Rows are points. The window is the flat piece filled in between its corners: a triangle in 3 columns, a solid with four corners in 4, and so on. A path goes straight from each point to the next, and from the last back to the first. After which points does the path pass through the window?

Window, 4 rows:
[[-26  23 -30  -5]
 [ -2  -1  55 -29]
 [ 22 -45   5  30]
 [ 45   6  29 -20]]
Path:
(1): [-11 -31  30 -48]
(2): [ 60 -15  30 -33]
(3): [47  2 54 -9]
(4): [ 2 29 -1 10]
(5): [  1 -15 -11 -49]
(6): [-18 -19 -13  -7]
(7): [-8  6 11 29]
(8): [36 -6 32 11]
(9): [ 20 -16  10 -28]
(10): [ 31 -58 -43   0]
(11): [ 20 -15   2  28]
(12): [11 20 58 -5]
Through the window after points: 4, 8, 12

Window (6 x 6):
[[ 35  31  36 -20  11  17]
 [-19  -5  32  14 -26  23]
 [-45  -6 -46 -33  20  46]
 [ 32  29  -9  -8   0 -17]
 [ 35  -1   8 -22   9  -3]
 [-31  -7   4  20  13   4]]
Path:
(1): [-13   7  21 -38   4 -12]
(2): [-15  19  40 -24   0   6]
(3): [30  3  8 20 -8 28]
(4): [37 10 11 12 16 46]
(5): [ 19  25  32 -25   5   2]
(6): [-55  -8   7 -16   9  -5]
(7): [-12  -1 -19   6  13  32]
(8): [  1  -9 -13  19   9  17]
(9): [-34   1  10  -1  13   2]
(10): [-12   6  22 -13 -13  -1]
(11): [10 -6 22 17 -8 33]
(12): [ -5 -15 -25  13  14  60]
(13): [-33   0  -7 -29  -5   2]
(14): [-33  11   8 -12  -3 -19]
(15): [ 1 -6 -4 28 19 19]
(16): [33  1  9  9 -1 28]
Through the window after points: 2, 4, 6, 8, 10, 14, 16

Window (8 x 8):
[[  7  -1  19  23 -12  -6  18  -8]
 [-60  -8 -10  21   2  11   1  -7]
 [-16 -17  -4 -20  -1  -4  14   6]
 [ 25  11  19   4 -36  12  18   6]
 [  3  10  18   8  10  -1 -13 -22]
 [ -3 -56   1 -13   5   1 -19 -21]
 [ 17   6  -5 -10  -7  -8   5 -27]
 [-10   4 -11 -19  -6 -32 -21 -19]]
Path:
(1): [-20  -2  13 -20  -9 -21  -3 -24]
(2): [-15   5  15 -16 -15  -7  10 -19]
(3): [  0   0  -5  -2  -6 -11   3   3]
(4): [  7  -1 -28  16  18   4   0  -5]
(5): [ -8 -13  30 -17 -21 -11  -1 -14]
(6): [-16  -9   5 -13  -3 -15  -1 -27]
(7): [ -8 -11 -12  -4   7 -19 -15  -8]
(8): [ 14   0 -28   6   0   1  -6  -1]
(9): [  2   3  31 -14 -22  -8  14 -29]
(10): [-14 -12   8 -15 -11  -1  11  -8]
(11): [ -3  -7 -12  -9   3  -6   7   1]
(12): [  9  -4  -2  -5  -5 -10  -5  -6]
(13): [ -3 -14  32 -15 -13 -20  10 -36]
(14): [-31 -23  10  -1 -13   9   3 -35]
(15): [-13  -5 -18   9  11  -6  -9  14]
(16): [  0  -3 -15  -2  -4  -7  -6  -1]
Through the window after points: 4, 8, 10, 14, 16

Window:
[[  0  10  -3 -23  18   1 -27  -9  23]
 [ 11  23 -14  55  17 -10  31  31  24]
 [ -3  48   6  -9  27  -4 -18  49  -6]
 [-15  -5  15  21  14  33  20 -11   0]
 [-14  15 -60  -4 -12 -30  35  26  20]
 [ -4   4   0  17 -11  50  -1  -5  16]
 [ 28  -2  21 -23  19  14  13  15  -8]
 [ 25  34 -14  -1  15  -3  12 -32   3]
 [ -9 -29  43   1 -34   5 -17   3   4]]
Path:
(1): [ 2 20  5  3  2  9 19  9 16]
(2): [  6   5 -12  15  11   3   6   4  -9]
(3): [  4 -12 -21  11  -1  -9  -2  19 -11]
(4): [-17  26  22 -14   1  13  22  28  37]
(5): [ 10  10  15 -15  15  10  12   3  13]
(6): [ 25 -14 -12  -9  12  11 -32  23 -25]
(7): [ 19  -1 -21   0  20  -3  -7  15 -14]
(8): [ 8 29 16 -2 10 -1 17 -7 20]
Through the window after points: 5

Window (11 x 11):
[[ -4  46 -11   7 -18 -30  27 -24 -16  33   1]
 [-36   3 -27  30   3 -23   3 -31  -3   5 -14]
 [-11 -14  39 -25 -12  44  -4  12   7 -44  31]
 [-32  -1  -1  19  -4 -24  30  16 -30  25   5]
 [ -5   4 -19   7  -1  10  21 -19 -25  50  -9]
 [-36  24 -48  11 -45 -15  43 -22 -29  40 -17]
 [ 21 -38   5 -30 -16   4  -1   8  12 -33  37]
 [-13 -16   8  18 -16  -8  29  -4  41  12 -12]
 [-11  15 -40  16 -19 -18 -31  24  36   5 -34]
 [-13 -37  47 -31 -33  12 -21  -5   3  -6  43]
 [-33  -3 -23 -30  12 -22 -13  14  53  -7 -30]]
Path:
(1): [-19   3  -1  -1 -12  -1  11   2   1  12  23]
(2): [-19  -3 -13   2  -3  -1   8  -9   9   6  20]
(3): [ -1 -14  11   1 -21 -16   6  -1 -27  -9 -35]
(4): [ -9 -11  14   3 -22  -6  17  -6 -15  -4   4]
(5): [ -6 -14   0  11 -21   6  18  -5   7  12  26]
(6): [-27   6  -5  18  -5   0  15 -17  18  29  42]
(7): [  1   2  -1  -1 -27 -12  13  -8 -26   2 -21]
(8): [-14   5 -24   2 -24 -19  12   1  -5  17 -38]
(9): [-26  19 -38  21   4 -12  17  -3  15  19  -6]
(10): [-20   5 -23  11 -16 -19  13  -9  15  28   1]
(11): [ -5  -6  -6 -14 -15 -19  -2  16 -31   1 -55]
(12): [-13 -10  10 -10 -25 -10   7  -2 -15  16 -31]
(13): [ -9   5 -12   2  -9  -1   4  -8   7  17  17]
(14): [-33 -12  11  -6 -10  -2  -3   3  20  17  60]
(15): [  6 -23  30 -21 -37   2  -6 -14 -24 -14 -29]
(16): [ -9  -7  29  -7 -20  -8   6  -8 -20 -11 -15]
Through the window after points: 2, 12, 14, 16

Window (12 x 12):
[[-12  16  19  23   0  31 -37  12   0  25 -39   9]
 [-23  13  -7 -12  12   0  34   0  15  38   8   3]
 [  1  37  39 -17   6  11 -20 -18  25  -7 -13   5]
 [ 24 -12  -3  53   1  16  32  15  27  -2 -14 -21]
 [  6  42 -50   1 -20  42  11 -20 -37  13  -7  13]
 [ 32   8   5  24 -35 -35  -6 -51 -24 -18 -56  -9]
 [ -4 -20 -21 -31 -18   3   2 -35   3 -17 -10  -6]
 [  6 -15  15 -20   2  14  27 -27   7  23  36 -20]
 [ 10   1   6  29 -60  -8  -8   8  10  40 -31  -1]
 [ 35  24  18 -33  13  -7  11   9  -7 -10 -26   1]
 [-35 -21  10 -26 -43  40  12   0 -16 -24   8 -29]
 [ 13  -7   3  36   4   4   9   3   3 -12  35 -13]]
Path:
(1): [-14  -1  18   6 -10  33  21 -10  12  16   1  50]
(2): [ -9  12  -9  -5   3  -4  11   5   4  21  -8 -33]
(3): [  5  18   7  -2   4  -1 -23   4   5  -1  11 -41]
(4): [  1  -3  13  10 -13  22  20 -14   5  -4  -3  14]
(5): [ -2  -3   0  -3 -13  11  19 -17  -4   8  -5   7]
(6): [ -2  15 -35   4 -11  14 -17  16  -1  11   3 -53]
(7): [ 10   6  -4   5 -12   1   3  -5  -5   9 -23 -45]
(8): [ 12  -3  -5  10 -24   9  18 -12  -9  -6  -6  24]
(9): [ 14   2  16  -1 -18   1  16 -17   1  -5 -16  19]
(10): [ 15  26   2   1   3  -8 -13 -11  -6  -2 -22 -29]
(11): [ -1  16  -3   7   3  27 -20   2   8  12 -21 -26]
(12): [  2   2  31   9 -16   5   9  -1 -18  13 -15  45]
Through the window after points: 1, 3, 9, 11

Window (14 x 14):
[[-10 -23   0  40   0 -19 -35 -13 -32   3 -60  13   3  -4]
 [ 17 -41 -13 -12   9  12   5 -25  -1 -29  -6  -9  11  -6]
 [ 29  16  -4 -10  15 -52 -19   3  24  15  25   5  30 -10]
 [-13   1  -4 -32   2 -12  15 -32   7  26   5  12   5 -17]
 [ 14  -3  13  39 -12  41   4  -4  12  -1   8  -6   8   6]
 [ 19  11 -11   8 -21  32 -10 -22 -36 -33  11  18  12 -10]
 [ 10   3  12  22 -29  19  -9   2 -30  20  48  13  -6 -14]
 [  5   1   5 -13  13  27 -40   9   2 -39  13  15 -21  16]
 [ -2   6   4  40 -50 -30  18 -53   0  18   1  31 -29  13]
 [  4 -12  49  35 -17 -24 -25 -23  45  -8   9 -13  28  15]
 [-27   0 -37  -3 -13   8  -8 -17   8  30  24   0   1 -32]
 [  8  -7  27  -3   2  35 -16  -4  12 -17   0 -36 -33 -16]
 [ 16  -1  15  21  15 -38 -18  26  12 -47  -6  35  15  -9]
 [  4  11  -2  13  28 -19 -21 -11  -4   4  28  27  -4 -25]]
Path:
(1): [ 18  -8  -3  -1 -15  20 -39 -27  20  -4  -4  38   4 -46]
(2): [  9 -13   2   5 -12   7 -14 -27   4   4  -1  13  -2 -13]
(3): [-26  20   2   9  -7  -7  14 -21 -20  12  23 -26  16  13]
(4): [ -7  15   1   2  17 -33 -10  -6  -4  -8  30 -28 -18  11]
(5): [ -2  -7  -9   7 -23  18  -5 -22   0  19   9  29  10 -27]
(6): [ 28  -5   3 -12   0   6 -35 -12   4  25  12  35  -3 -10]
(7): [-19   8  -4  25 -13 -17   7 -13   6 -25   9  -9  -7   3]
(8): [ -3  20 -14  16  10 -17   3  -7 -12  -6  20 -10   9   9]
(9): [ 15 -11   4  -2 -23  30 -19 -24  -8 -12   2  34   2 -29]
(10): [ 12  -7   7   4  -7   5 -38  -1  22  -2   3  38   0 -38]
(11): [  0  -6  -2   3   6 -11  -1 -17  -6 -12  11  -9   0   4]
(12): [  8   8   7   7  10 -20  15   4 -17 -12  22 -34   3  28]
Through the window after points: 4, 6, 8, 12

Window, 14 rows:
[[-22 -13   3   4 -23 -31  27 -10 -14  11 -13 -39  10  36]
 [ -3  27  29 -27  29  15 -17  27   3  -2   0  25  38  24]
 [-12 -24   5  40  -2 -20  20  -7 -12  48 -19 -36   0 -11]
 [  3   7  19  -2  -6 -39   2  25 -49 -21  36  -6 -13  -3]
 [-14 -18  -6  12  18 -21  28 -30  19  12 -45  -9 -44  -2]
 [ 21 -13  26  24 -24 -14  -2  -6  -8 -24  38 -13   4   8]
 [  0 -12  30  -4 -15  -6   7 -15 -50   9  28  15  -9  20]
 [ 10 -39 -14  27 -31 -18  -1  -6 -31  14 -41 -37 -25  11]
 [  1  46  -1 -31  16  19 -14 -18  -3   0  13  -1  23  -8]
 [-19  -8  -6 -19  31   9 -28   1 -10 -11  43   1  21  10]
 [  4   8  -9  -1  46 -13 -10 -29 -12  -2 -14   5  60  10]
 [ 14   7  26 -40  40  29  12   7 -21 -27  24  -6  27   2]
 [-40 -29  -2  28 -17 -10  18 -26  -9  -5 -48 -16  -4 -25]
 [ -2 -22 -28   3 -22 -16  52  10  -3  26 -22  12  -6   1]]
Path:
(1): [ 20 -27  16 -35  -1 -17 -16  -3 -10  -9  22 -13   4 -23]
(2): [  5 -25   8  -7  -6 -20  -4  -9 -12   7 -21 -14   8   3]
(3): [ -3  -6 -14  28  -4   1   8   0 -31   4  -6 -13 -14  16]
(4): [ -2   4   9  34   5   0  19 -11 -28  14  13   3  -8  18]
(5): [ -7 -16  13 -19  -6 -17  -1 -13 -24  -1   1  -6  16   8]
(6): [ -6 -17  10  -7   5 -16   0 -14  -4   9  -9 -12  20  -8]
(7): [ -7   4  -5  11  13  -8  11  -1 -11  -5  -7  -6   7  11]
(8): [-10  44   6  39  16 -19  24  11 -52 -12  24   3  28  33]
(9): [  7 -24  11 -36   7   1 -13  -5   8   9   4 -12  -3  -8]
(10): [ -4 -22   9  -6   0 -18   8 -13  -8   6 -11 -14   9  -6]
(11): [ -7   5 -18  32  13   9  28 -16 -29  -2   7 -16 -10  11]
(12): [-20  11   2   6  19  -1   4   6 -22  -5  13   1  10  22]
Through the window after points: 2, 4, 12

Window, 14 rows:
[[ 12  -4   2  23  -8  19 -14  -3  11  -2   1 -26  10  20]
 [-10 -42   6  11  -5 -18  20  14  10  26  -4  -7  49   5]
 [ 57 -26  -8  29  18 -26  23  13  -5 -30 -18 -20  16   2]
 [ 36   7  -5 -19  25 -20  -5  11 -11 -13   2   5 -12  25]
 [ -6 -35 -11 -14 -13  -6  13 -20 -28 -36   6  12 -13   1]
 [ 31 -48  51  32 -45 -19 -54 -28  -6   0  -9  18 -14  21]
 [ 14  12  10   9  30  13  14 -14 -30 -30 -19 -15 -10 -17]
 [ -9 -17  -4 -22   8  12 -14  11 -22  24  -1 -21 -46  27]
 [  3  21 -30  10 -36  -1  -3   9 -26  23 -24 -16  31 -15]
 [ 12   0  14  46  10   2   8   7  56  -1  -9 -15 -44  -7]
 [ 17 -14  -3 -23   4  37 -11  33   0  25   0  13 -39  24]
 [-32 -36 -36  24  42   8  12 -12  28  10 -30 -16  28  -4]
 [ 17 -14   0  -4 -25   2   5 -60 -59   4  -7  10  -4  19]
 [ -9 -57   5 -10  22  -6  22 -37  27 -23 -44 -20  21  13]]
Path:
(1): [  0 -17  10  27   2  -2   6  -5 -17 -11 -40   8  -2  31]
(2): [-31  12   2  24  -4  -1  -2  13 -15  -4 -30   7  -6  37]
(3): [ 17 -33   5  -2  -3   7   0 -19  14   7   6  -7 -16 -11]
(4): [ 25 -33  -9  -3  -3  -6  -7 -31  -2  -3   1 -23   4 -16]
(5): [-21 -12  14  27   3  -5  16   8  -5   4 -29   3   9  37]
(6): [-13 -12   0   2  10  12   0   3 -14  -3 -16   8 -13  26]
(7): [ 12 -20   2  -6   1   6  -4 -13   6   4  -5 -10 -12  -4]
(8): [ 33 -23   4  -5  -3  -3  -7 -18  10  -6  13 -17  10 -22]
Through the window after points: none

Window (14 x 14):
[[  7  34   6  36  -8  25   5 -12 -24   4 -11   4 -28  35]
 [  1  -3  37  21  -8 -23 -10  45 -32   0 -26  -2  12  60]
 [-12 -14 -13   7   5   6 -11 -10  15 -24  -5  25  -5  10]
 [  1  -9 -21   6 -43   8  -8 -10  17 -22 -24  -2   4 -24]
 [ -6  20  16   7 -14 -13  13 -37 -20   5  -5  -5 -31  29]
 [ -7  34 -17  17 -10 -19  -6  -1 -27  21  -1  -6 -24  27]
 [  4 -13 -23  12  -2   4  11 -25  30  10 -24  -2   5   1]
 [  2   1  -5   7  -4 -12  23   5  30  -8 -18  21 -18 -17]
 [ 27 -20 -22  19  -3 -17  21 -13   8 -20   1  16  -4  -3]
 [-12 -22  -2  37  -1  -3  -4  -1  24 -26  -7 -19   6 -19]
 [ 21 -24 -11   0  -2  -2 -14  -3  17  -7 -20  -6 -25 -18]
 [  4  12  20  -1  14  -9   5  42 -24 -28 -16 -24  19  49]
 [  4 -10 -29  21 -16 -11   9 -16  37 -23 -17  -3 -32  12]
 [ 17  15  27  19   9 -25 -27  23   2 -30 -27  -4  28  29]]
Path:
(1): [ -9   7 -29  19  13 -20  -3  14 -10 -44 -47 -17  12  -3]
(2): [ -2 -10   7  13   4 -27   9  -3 -13 -20 -34   1   2  -4]
(3): [ 10   8  -4  11 -19   1 -11   5  15   5  12  -3 -11  48]
(4): [  8   9  14   5  -6  -6   3   8   9   3  21 -17  -8  35]
(5): [ -1   2 -12  22  -7  -8   4  -3   0 -19 -27   2  -7  14]
(6): [ -1  -3  -7  16   4 -10   0  -7  -2 -13 -26  -6  -6   1]
(7): [ 13  -6   1   3 -32 -23   7  12  25  -1  26  12 -12  23]
(8): [ 32   9  35  -2 -18  -4  -6   2  31   3  11  10 -15   8]
(9): [-14 -22 -36  20   5 -11   3   6 -12 -20 -45  -8  -8   0]
(10): [-11  -4 -14  13   7  -6   5  -9 -11 -18 -31   5  -5  16]
(11): [ 17   2   1  14 -14   6  -9   1  28  -3  20   9  -8  11]
(12): [  9  -2  27  12 -24   7  -5  -4  17  13   8   5 -18  29]
Through the window after points: 8, 10

Window:
[[  4  22 -26 -11  -4  12 -19  11 -18  -5  24   6 -25  -3]
 [  6  27 -23 -33  10  -9  29   3  -4  -3  -7   1  -2  -2]
 [  0 -18   9 -22   8  -4  30 -24   2 -14  27 -15  -4  21]
 [-11 -17   3  13  12  -5   3  -2 -11  17   4  29 -19  -8]
 [ 53  12 -11  15   7  -1  17  -3  -2 -11   5 -34  24 -22]
 [ 28  -1   4   4  -1  22   2 -13  35 -20 -15  22 -31  -8]
 [ -2   4   0  30  -1  -3   6 -17 -42  -8  -8  16  -2 -14]
 [ 15  17  29   1 -15  23  20  11  16   2  18 -17  16  13]
 [ -2   3  17  14  21 -17   9 -25  20  -9  -1  26  -1 -29]
 [ -9   4   7  24 -26 -21 -24  16  28  -1   9  11 -14 -11]
 [ -4  -1 -29 -23   2   5 -23 -25  19  12   9 -20  15  11]
 [ 14  -1  13  -7   4  -7  -6  27  31 -31  19   5  -2  23]
 [ 13  -3  -8 -22 -25  18 -18  33  -6 -19  25  -6   2  -2]
 [  2  14 -20  15 -28  10  -6 -11  23   9  13  28   5  -2]]
Path:
(1): [ 17  -2  22   3   0  -8 -12   4  -1  16   6  29 -10  10]
(2): [ -5   0 -18   4   6   3   8  -6   0  -8  11  -1  -7 -14]
(3): [ -1   2  -4   8   9   5   0   6   7 -15   9  -1  -7 -10]
(4): [ 33   5   3  -9 -14  -2   2  -7   7  -6   7   7   9 -11]
(5): [ 39  -5  21  -2 -26  -9  -8 -10   5  17  21   6   0   9]
(6): [-20  15 -27  -7  11  17  14  11   5 -18   0  -7  -1  -3]
(7): [ -9   0 -25  24  -7  15  14  20  18 -18  10  14  -3 -13]
(8): [  9   5   6  -1   3  -9   6 -12  -7  -1  -2   7  -1  -3]
(9): [ 19  16  -9 -24 -24 -15 -12  -4  -9   7  21   2  -6   1]
(10): [-14   0  -5  23  23  11  28  -3  16 -14 -14  18   0 -10]
(11): [-12   0 -18   5  13   9   9   3  17  -7   8   9  -2 -13]
(12): [ 18   3   9  -7 -10 -15 -11  -8   3 -11  10   4  -6   4]
(13): [ 26   3   0 -19 -18  -2  -9 -23 -10   2  14  19  -1   1]
(14): [-21   5  -8  18   8   7  10  11  13 -10   1   3 -11  -3]
(15): [-34  17 -10  19  16  -3  -3  20  45 -22  18  -6   1   6]
(16): [ 60 -11   7 -15 -21  18   2 -29 -19   4 -14  30 -26 -20]
Through the window after points: 1, 3, 9, 15

Window (14 x 14):
[[-25  47  -9  18   9 -13  15 -25  -3  13  -9  18  21  22]
 [ 38 -21  34  22   1 -20  57 -19   8   1 -11 -19   5 -22]
 [  1  18 -23  31   8   7  -4  12  40  23 -47   1  -4  12]
 [  5  50   9 -12   3  -2   5  35 -33   1  -7 -25 -23  -1]
 [ 38 -10  17  16  36 -23  13 -49 -38 -11  -5  15  -9  -6]
 [ 15  20  -1  20 -20  23  30  24  -5  28  -9  45 -27  26]
 [-15  27 -15   1  -4 -10   3  41  17   6  22  15 -33 -31]
 [-10  -1  -6  21  10   6  19 -42 -19  -8 -32  -4  -3 -37]
 [ -9 -46  17  -5   1 -34   9 -24 -26  27 -17  -9  46   5]
 [-31 -57 -30 -17   9 -33  27 -30 -16  -4   1 -14 -14   5]
 [-15 -34 -27  29   8  16  10  38 -20  36   4 -29  10  29]
 [-21  -6  17  -7   0   0 -21 -20  25  -8  10 -32   3 -12]
 [ 23  -8  -7 -12 -24 -28  -7 -15  18 -35  14 -22  21 -22]
 [ 18  21 -17 -19  27  24  10  16  25 -25  -2   6 -11 -24]]
Path:
(1): [-12  16 -28   0  10   2  15  -9  -2  60  -5 -14  -3 -14]
(2): [  5  -4  31  25  13  -9  22   5 -20 -45 -18  29  -8  27]
(3): [-12 -11   4  16   5 -11  12   2   0 -16 -24  -7  -4 -17]
(4): [ 32 -11 -18 -18  -6  15  23 -20 -14  41  18   7 -19   1]
(5): [ 21   9 -16  -3   8   7   8 -11   1  24  11 -10  -7 -10]
(6): [ -9  17  21  17  -6 -15   2  17   6 -20 -17   7  12  -7]
(7): [ -6   6  18  20   8 -20  15  -4  -7 -18 -13   6  12   5]
(8): [ 21   5 -10   7   3  -1  24 -23   6  24  -5  -4  -6  -8]
(9): [ 15   9 -29  11  13   4  11 -11   6  24   1  -3 -10 -21]
(10): [-11  13   7  13  -2   1  12   4   7 -24 -24   2 -14  -5]
(11): [-14  -4  11  16  11 -15  19  22   4  -7   1  17   2  16]
(12): [ 15  10 -20  -2  -3  -4  -1  -7  -5  20   1 -22   3   0]
Through the window after points: 7
